Each row is a point. The points of each table are mixes of a few directions, plus a little noise. How many directions does each table use, and how many do they share? Where both have some left over, give the other angles between the two spaces (their principal angles), to ten degrees, smallest first.

First (6 x 3)
[[-72 -33  66]
 [ 55  26 -51]
 [-46 -22  43]
 [ -3  -2   3]
 [ 28  13 -25]
 [ 39  18 -36]]
Second (4 x 3)
[[-30 -14  28]
 [-17  -8  16]
 [ 79  37 -72]
 [-32 -15  29]]
Directions: first 1, second 1, shared 1

First (9 x 9)
[[ 17  -9  -4  31  23   6  18  28  51]
 [ 20  15   0 -81  68 -21  53  35   1]
 [  6 -14 -30  16 -41   0   0   6 -19]
 [-95  17 -42  27 -68 -14 -21 -61 -33]
 [ 36  54  34  16  15 -35 -32  -8  10]
 [-16 -23  -4 -23 -50  16 -22 -26 -66]
 [ 38 -62  22  -2 -45  51 -34   0 -48]
 [ -2  49   7  32  40 -33   6   4  60]
 [ -4 -27  17 -16  58  29  31  23  44]]
Second (7 x 9)
[[ 23  18 -13  85 -64 -17 -44 -10   5]
 [-32   7  28 -75  52   5  15 -17 -17]
 [ 34 -44 -43  29 -10  16  39  54  31]
 [ -4 -19  -3 -38  31  13  32  17   5]
 [-23  41  32  -3  -8 -18 -42 -47 -23]
 [-34   6  31 -80  55   5  16 -18 -19]
 [ 35  -8 -32  84 -57  -5 -15  20  19]]
Directions: first 5, second 2, shared 2

First (9 x 14)
[[-53   7  13 -12 -12  -3   3 -31  20 -12 -26 -15 -32  14]
 [ 17 -42  10 -19 -22  10   3  26 -21   5   2  31   9  12]
 [-32   9  40 -33 -14 -37   8   1  16  25 -19 -25  -8  33]
 [ 37  -4 -33  29  16  25  -7   7 -15 -13  21  19  15 -28]
 [  9  -9  36 -33 -13 -35   7  31  -4  37  -1  -6  17  29]
 [-47 -66  21 -37 -54  31   8  -8 -11 -25 -32  41 -35  29]
 [ 11  90 -30  49  60 -25 -10 -28  31   5  19 -59  10 -36]
 [ 20  12 -21  22  17   9  -5  -1  -3  -6  13   0   9 -20]
 [ 38   3 -36  33  21  25  -8   3 -13 -15  22  14  15 -32]]
Second (8 x 14)
[[ -7   6   6  -8   1  -6   1  -1   5   5  -2  -9  -1   6]
 [ 25 -19 -16  36  -4   8   1   3 -17 -15   2  31  -1 -22]
 [-17  21  28  -3  -3 -43   7  -4  15  20 -15 -24  -7  14]
 [ -6  11  17   8  -4 -30   6  -3   6  11 -11  -9  -5   5]
 [-14  20  29   6  -5 -50   9  -4  13  20 -18 -20  -8  11]
 [ 69 -59 -59  77  -6  59  -5   9 -50 -50  19  87   5 -59]
 [-14  10   8 -19   3  -5   0  -1   9   8  -1 -17   0  11]
 [-35  10 -13 -95  20  66 -19   2  18   1  26 -39  16  32]]
Directions: first 3, second 2, shared 1; angles 80
